Each row of a before or after table is a point. The points were changed in one or more steps. Then noise was added and the rows were shuffled. The steps act on how far a point lies along the listed directions, d1 being the first. Write out the steps. A step turns or swaps two directions, mirrors them in a line or flattens them onto one, adds a multiple of one to another, or multiplies one. Angles are multiples of 10 degrees, from the lower direction toward the higher: turns from -170 to 170, lines from 10 to 170 but not 90. Use the fewest steps. Two steps may share a direction if one is a turn and the other turns, adds or multiplies; they go together, in the order done. Otherwise the lowest direction goes first.

Directions:
(1): [ 19 -56]
(2): [-56 -19]
Before (11 x 2)
[[ 60  -5]
 [-90  27]
 [-28 -69]
 [-26  55]
 [ -9  29]
 [  6 -23]
 [-10  -3]
 [-77  55]
 [ 44  44]
 [-13 -32]
 [ -8 -15]]
After (11 x 2)
[[ -7  -1]
 [ 12  68]
 [-28  70]
 [ 64  50]
 [-67 -81]
 [ 42 -11]
 [-31 -38]
 [-11 -30]
 [-18 -17]
 [-54  40]
 [ 12  37]]
Steps: add 0.7 times d1 to d2

Directions:
(1): [ 15  -8 -20 -54   1 -61 -64  50]
(2): [-38  14 -69  41  43  38 -26  44]
(3): [-45  44  76  34  13 -13 -54   2]
(4): [-40  53 -48 -32 -22 -14 -16 -73]
Before (9 x 8)
[[-20  18   4  10 -15  53  74 -66]
 [-28  38 -61 -64  -9 -38 -37 -54]
 [ 33  -4 -31 -35 -26 -33 -57  35]
 [ 19  -1  37 -23  24 -65 -55  33]
 [-62  64   5  31  21   9 -35 -34]
 [ 33  -1  12 -73 -40 -18  17 -52]
 [-18   7  81  81   8 -19 -19  -9]
 [  1 -14 -58 -80  -9 -76 -47  40]
 [-54  81 -47  60  27  36 -13 -34]]
After (9 x 8)
[[  19    1   33  -63  -46  -19   47  -65]
 [  -6    0   95   63   -1  -40  -29  -13]
 [ -29   50   32  -28   -2  -41  -57  -29]
 [ -51   52  -85  -22   11    6  -15  -52]
 [ -10   15  -30    4    0   66   47  -57]
 [  17   59   18  -53  -24  -86  -55  -26]
 [ -54    8 -112   26   40   31   -1   29]
 [ -30   27   -5   66   65   28  -16   27]
 [  -4   13  -60   37    7   41  -32   33]]
Steps: swap d1 and d2

Directions:
(1): [ -5   4  44  68 -48  -5 -21  63 -37 -38 -15  26 -86 -12]
(2): [ -13   29  -20   15   -7   74   -6  -30    6   55 -111    4  -19  -29]
(3): [  3  19 -32   8  57  17  86  10 -44 -89 -39  22  14   8]
(4): [-24 -41   2  79 -42  21 -38 -38   5 -42 -10  26  88  24]
(5): [69 51 64 61 25 50 39 -7 50 17 40 -6  9 10]
(6): [ 52   7 -58   7  25 -27 -40  27  63 -13  -4  87   4 -55]
Before (14 x 14)
[[ 19  12  15 -14 -23 -31 -28  38  19   8  29  22 -46 -39]
 [-28  -7 -31  27 -33  10 -34 -31   4  12 -34   0  16   4]
 [ 25  26  20  45 -10  31 -30 -43  43  46 -33  16  27 -13]
 [ 30  18  -3  34   0  21  -7  -4  19 -10  -4  28   6 -23]
 [-43  -3  24   0 -62  23 -55  -6 -10  58 -26  -9 -56 -23]
 [  0  -7  53  68 -25  -8  -9  19 -17 -53  22  32   8   6]
 [-36  19  -7 -29   2  28  -1 -14 -30  36 -49 -19 -16  -9]
 [ -9 -21  22 -53 -25 -33 -29  -6   1  60  20 -39 -29  -6]
 [-25  16  28 -21  -2  17  17 -20   0  20   2 -29 -14   7]
 [-12  -9 -22 -24  29 -41   5 -13   5 -33  26  20  31   2]
 [ 22  13  40  77 -26  52  -6 -38   0  27 -25   9   1  16]
 [ 21  19  85  49  -9  -3 -21   0  20  24  61 -20 -25  13]
 [  0 -13  71  23 -30 -21 -36  18  34  17  58 -30 -15   4]
 [  4  19  36   4 -43  25 -69  18  27  58 -24 -13 -53 -15]]
After (14 x 14)
[[  18    2   16   -3   28  -37    1  -12   34  -15   70   12   35    8]
 [ -28   19    0   13    8   32   51   10  -56  -54  -42   14  -34   -6]
 [  11   15  -11  -18    5  -28   16   45  -13  -43    3   35  -39  -35]
 [  -4    0  -29   11  -25   14  -44  -11    9   15  -40   27   -6  -36]
 [ -71  -19  -22  -15  -15  -16  -28   -3  -60  -12  -70    0  -39  -11]
 [  -4   10  -21   45   -3   16   11  -23    1  -27  -14    5   29   15]
 [   6    0   -2  -40   44  -24   75   10  -44  -51    4  -16   -7   10]
 [ -46  -20  -27   29  -51   40  -43  -46  -43   36 -111   15  -15   -6]
 [ -25  -23   37   49  -48  -14  -44   13  -20  -25   -3   29   -2   -5]
 [  -6   35   19   -6   20   34   25  -10  -16   21  -13  -19   -7    2]
 [ -38   12   12  -29   -1   15   20  -21  -12   11  -16  -26  -15    4]
 [ -53  -28  -11  -13    0  -24   11   24  -40  -60  -35   -5  -14   -5]
 [ -26   19  -30  -14    9   26    8   30  -44  -45  -94   15  -43  -13]
 [ -37    1  -52    1  -14   22  -36  -45  -11   23 -121   29   17  -29]]
Steps: add 1 times d5 to d2; turn d3 and d5 by 150 degrees
